Each row is a point. The window is the flat piece filled in between its corners: a triangle in 3 columns, a solid with four corners in 4, and so on. A path goes straight from each point to the next, and from the last back to the first. After which points does the path pass through the window?

Window, 3 rows:
[[-11  42 -16]
 [ 16 -53  32]
 [-24 -24 -39]]
Path:
(1): [ 30 -47  -9]
(2): [ -6  -4 -78]
(3): [-41  13 -19]
(4): [-64 -21  -8]
(5): [  3  44 -66]
(6): [ 71 -77  28]
(7): [ -4 -26  36]
(8): [-32  10  -6]
(9): [ 13  42 -26]
(10): [ 23 -48 -26]
(11): [-48 -36 -13]
(12): [-10 -44  29]
(13): [ 53 -56  25]
(14): [  0 -31 -28]
(15): [-58  -5 -35]
(16): [-22 -34  69]
Through the window after points: 8, 12, 14, 16

Window (4 x 4):
[[ 16 -30  43 -27]
 [ 35  67 -93  12]
 [ -6   2  35 -55]
 [-42   8  14  25]]
Path:
(1): [ 34  11  68 -18]
(2): [-17 -17  14 -38]
(3): [-48  -9   1 -47]
(4): [31 44 10 38]
(5): [ 33  56 -11 -30]
(6): [  8 -55 -16 -26]
(7): [  1 -39 -12 -85]
(8): [ -7  34  63 -15]
Through the window after points: 1, 3, 7

Window (6 x 6):
[[ -2  -3 -63  -6 -49  28]
 [ 22   4   9  57   1 -11]
 [ 45  19   1 -10   6   9]
 [ 14 -57  33  48   6   7]
 [-54  75  95  -8 -45  14]
 [ -9 -40   3  40  59  22]]
Path:
(1): [ 25   3  -5  15 -27  74]
(2): [ 8 62 49 14  1 77]
(3): [ -9  -3  50  24   4 -37]
(4): [  5 -27 -25  -3  24 -21]
(5): [ -7 -15  35  31   2  39]
(6): [ -7   9  77  22 -11  81]
(7): [-52  60  40  -7 -19 -46]
(8): [  6 -86  20 -22   3 -39]
(9): [ 12 -20  30  71   4  33]
(10): [-17  16  27  -4 -43  75]
(11): [-25  35  50  13 -16 -30]
(12): [-18 -74  62 -17  12 -40]
(13): [  7  43  -6   8 -31  39]
(14): [ 35 -33  54  16 -38  60]
(15): [-17 -38  15  67  70 -43]
(16): [ -5  43 -17 -12   1 -56]
Through the window after points: 6, 8, 10

Window:
[[ 47   7 -11   5 -63 -25]
 [-24 -21  19  12   1  21]
 [  1 -27 -20  -2  16 -55]
 [ 23   7  11  46   2  95]
 [-16   3   1  43  -1  -8]
 [-25 -11 -41   0 -13 -34]]
Path:
(1): [ 23 -61 -29   8 -13 -11]
(2): [-11 -28 -17  23   4   6]
(3): [-36  19   6 -17 -27 -31]
(4): [11 31  0 10 16 31]
(5): [ 25 -37   0  48 -27  47]
(6): [ -3 -22  -8  35 -40 -33]
(7): [ 21  21  -3  10 -12   7]
(8): [-53  53  43  36  21  16]
Through the window after points: 2, 4, 6, 8

Window (8 x 8):
[[-32  12  44 -13  45  44  12 -23]
 [ 15 -31 -77  17 -13  13  95  30]
 [ 22   7 -26  -7  65  -5  38 -31]
 [-50 -20 -67  33  32  32 -22   8]
 [ 23 -62  43 -67 -16  -2   2   8]
 [-15  23  56 -84  38  11 -35  16]
 [-13 -15 -42  58  -9 -20  49  23]
 [ 12  38  -6  24  21  45  -4 -17]]
Path:
(1): [ 35 -29  33  11  37  49   5  14]
(2): [-79  40 -22 -34 -10   6  -5 -18]
(3): [ 31  33 -16 -66 -11  18  39 -36]
(4): [-28   7  42 -15  49  19 -36  26]
(5): [ 27 -12  -1   9  75   1  12   5]
(6): [-17  24 -18   0  -5  37  17 -16]
(7): [-72  35 -47 -11  16   0 -21 -42]
(8): [ 13 -23   0  12  12  40  14  36]
Through the window after points: 3, 5

Window:
[[-36  42 -10  18 -29 -38 -26 -20]
 [ 33 -42  21  -7 -43  59  25 -26]
 [-24 -23   0 -48  20 -22  -4  39]
 [-15 -18 -11  26 -32 -18  27 -42]
 [  7 -19 -11 -14 -21  29  60  95]
 [-38  14 -76  -7 -34 -12 -28  28]
 [ 36  -3 -25  43  69  -2 -36 -42]
 [ -5 -25 -40  49  33   8 -59  32]]
Path:
(1): [ 11  16  -6  28 -28 -80 -13  11]
(2): [-24 -30 -55   2  81  78 -30  24]
(3): [-37 -23   4 -17  45  42  -9 -15]
(4): [ 10  -5 -28 -11 -17 -24  -9  54]
(5): [  4  -3  -9  12 -52 -32 -11  -4]
(6): [-29  17  -4  10  12  30 -10 -20]
(7): [-33  11 -18  12 -22  50  38  -6]
(8): [ 34 -27 -29  17  -8 -25 -30  24]
(9): [ 14   6 -39  -9 -45 -53 -39  12]
(10): [-52  14 -18   7   9  29  25 -12]
(11): [-23 -32 -40  11  28  18   3 -22]
(12): [ 23 -14 -23  23   6   4 -28  45]
Through the window after points: 5

Window:
[[-41  40  54  47  32  34  42 -76 -26]
 [ 16   7 -42 -59   5  -8 -77  13  -2]
 [-74   3  -3 -10  22  41  18  32  17]
 [ 22 -14 -83  47 -31 -61  29 -13 -15]
 [ 14   1  -3  -7 -73 -51   8   3  -1]
 [ 18   9  22 -40  -6 -21  29 -18  62]
 [ 70  33   7  39 -13 -10 -29  -4 -26]
 [ 67  37 -45 -51 -33  58  36 -61  37]
 [ 52 -87 -23 -24 -16 -49  16 -11 -13]]
Path:
(1): [ -4 -24   2  57  -6 -28  -4 -15  48]
(2): [ 46  14 -52 -29 -39 -27  23   0 -52]
(3): [  4  51  13 -63  40 -38  60 -36 -22]
(4): [ 31 -28 -24  -7 -36   3 -56  10  46]
(5): [ 38 -54 -46  39 -40 -20  -7 -24  84]
(6): [ 11  28 -52  16 -10 -40  33  -4 -65]
(7): [ 58  44   6 -38 -25 -24  58  33 -30]
(8): [-10   9 -21  -1   6  50 -15 -67  27]
Through the window after points: 1, 3, 5, 7

Window (11 x 11):
[[ 39   6 -32 -56  12  15   7   2 -47 -12   4]
 [  9   0   0 -76  46 -11   8   3  19  -2  -7]
 [ -4  -5  -6 -55  28  30  41  -1 -33  15 -26]
 [  4   4  -9 -12   8 -14 -13 -27   8  -5 -51]
 [ -2 -16  36  40 -33  19  -9 -19  12 -34  15]
 [-21 -16  -7 -47  11 -15   6 -43 -24  -3   2]
 [ -5  28  -7 -76  14 -33  40  -8  -8 -43 -46]
 [-10 -26 -11  95   5  14  -2 -14  10 -43  35]
 [-32   6 -19 -33 -11  -2 -11  36 -44 -15 -13]
 [-10  19   2  37 -27 -19  12  -9   0  10  17]
 [-25  27  -7  29  -6  29 -11 -36  24 -24  17]]
Path:
(1): [ -9   1 -17  12 -21  -4  12  -5   4 -13 -17]
(2): [-11  18  13 -10  27  12   1 -29 -37  -3  22]
(3): [ 19  35  49 -11  14 -31 -14 -69 -16 -43 -20]
(4): [-13 -20 -40 -12   4  34  31  12  -2  15  12]
(5): [ 18  -1 -44 -22 -31  28  20  -8 -12  -9  -9]
(6): [-26  17  32   3  47 -23 -11   8 -14 -28  -3]
(7): [ -5  50  -3 -45  37  25   1 -17 -49  12 -23]
(8): [  4 -59 -11 -16 -37 -58  28   7  39 -53 -13]
(9): [ 12 -18 -10 -38 -45  25  32 -26  -2 -15 -60]
(10): [-16  40  -5 -46  51 -50   9  -1  -9 -33 -12]
(11): [  3  18  -8 -40  57   3 -14 -20 -22 -14  -9]
(12): [-19 -29  -8 -16 -75   8  39  15   5 -27  -9]
(13): [-10 -10 -19 -38   7  -5   9 -19   4   5 -27]
(14): [ 12  20  24 -22  38  10   6  -5 -31 -26   3]
(15): [-23   8  21  -1  44 -11  20  -7 -46 -41  -9]
(16): [  9 -11 -41 -19 -32  20 -22 -13  39  -1 -11]
Through the window after points: 9, 13
